Every row gives one point. A path goes straight from each point to the next, and from the last back to the first. The post is the endless flat space through its rows: a point in 2 columns, a line in 3, a plane in 4, and so on, so that a path can go around it. Count how often the path circles the post. Going back the other way cancels.

Post, 2 rows:
[[  8  28  38]
 [ -8  38 -39]]
Path:
[[-24 -14   2]
 [-27  47  12]
 [ -9  68   3]
 [ 16  44 -28]
 [ 35  33 -23]
 [ 19  76 -28]
 [-23  56  54]
 [-53  44  27]
 [ -3  57  48]
 [ 47  50 -29]
 [ 12  11 -41]]
Times around: 1

Post:
[[  40   25  -20   16   39  -19]
 [  47   -9  -52  -22   -9   -2]
 [  32  -11    5  -29  -19   44]
 [ -11   42   21   63  -35  -44]
 [ -23   -8   64    8  -38 -102]]
Path, 21 rows:
[[ 22 -80   5 -17 -10  -5]
 [ 35   3  -9  36   2 -83]
 [ 60   3   9 -14 -79 -37]
 [ 30  32 -16 -10 -59  30]
 [ 16  -5  46 -28 -35 -21]
 [ 60   0  21  14  -9 -71]
 [ 30 -45 -26 -22 -62  21]
 [-29 -27  -2  25 -54 -34]
 [-37  58 -43  12 -20 -12]
 [ 35  42 -53 -26  15 -58]
 [ 60  41  41 -25 -19  11]
 [ 34   4   7   1 -15 -52]
 [ 35  75  36  16   6 -52]
 [ 17  30 -38  10 -14 -45]
 [-49  16   4  16   6 -35]
 [ 24 -62 -24  14  30 -37]
 [ 41 -45  45  16 -76 -16]
 [ 80  -1   1 -22 -60 -47]
 [ 34  66  28  11  19 -72]
 [-23  42  -5  -4 -66 -34]
 [-11  10   1   3  13 -29]]
Times around: 1

Post, 10 rows:
[[ 30  59  -3 -67 -17   0 -61  25 -19 -11  60]
 [ 29   4 -42  59 -40  21   8 -15 -27 -10  35]
 [-17 -31 -11 -36  78   0  -1   3  55  34 -57]
 [-25  10  61  -5  51  17 -12 -32  51 -11 -48]
 [ 17 -28   1  37 -84 -41 -25   5  -2 -37 -30]
 [-21 -40 -16 114 -19 -73   3  14  -7  23   4]
 [-45  -9  42 -32  36   2  48  27  65  22 -54]
 [ 18  -5 -23  50 -22 -32  -6  16 -31 -81  21]
 [ 18  13  -3 -24  -9  12 -38   0  65 -30  46]
 [ 29  -2  10 -72 -27 -41  -8 -32  19  -9  52]]
Path (20 x 11):
[[  57  -17   54   -6   28   13    7  -11   38  -63   28]
 [  12   30   -8   22    0  -59  -29   71   -9   27  -33]
 [  -5   68  -13   -8 -101  -11   -4   28   -4   -6   31]
 [ -58  -24  -21  -15    3   -9   54    6   27   -9  -87]
 [ -39  -17   29   -1   -7    9  -17  -12    7  -12  -19]
 [  26  -25   17   24  -68   43   35   22   60   -5   58]
 [  59  -31  -27    2  -35  -62   36   64  -45   -1  -66]
 [   8    8   20  -21  -32  -61  -10  -26   67    9  -34]
 [   8  -16    5  -31  -15  -48    3  -70   25  -31  -40]
 [ -40  -25  -39   10   28   40    9  -26   18  -71  -54]
 [  -6  -33    1  -27    3   -1  -10   21  -28   14    7]
 [  56  -17  -32   -2   17   39  -23   20  -20  -51  -15]
 [  80   -5   -2  -73  -25   -2  -13    3   81   15    0]
 [  -3  -28    1   64    2  -38   20  -46   52   -9  -12]
 [  -6   42  -49   57    3    4  -26    9  -29   13   61]
 [ -48    4  -30  -16   20   15   12   54   74   -8  -36]
 [ -18  -56  -31    0   -9  -65   60    9   93   48   10]
 [  16   -5    4   -4   62   -2   -9    1   36    2  -42]
 [  72  -56   16  -31  -24  -17  -19  -97   -3  -77   -4]
 [  31   50   52  -11  -71   83  -43  -22   -5  -16    1]]
Times around: 2
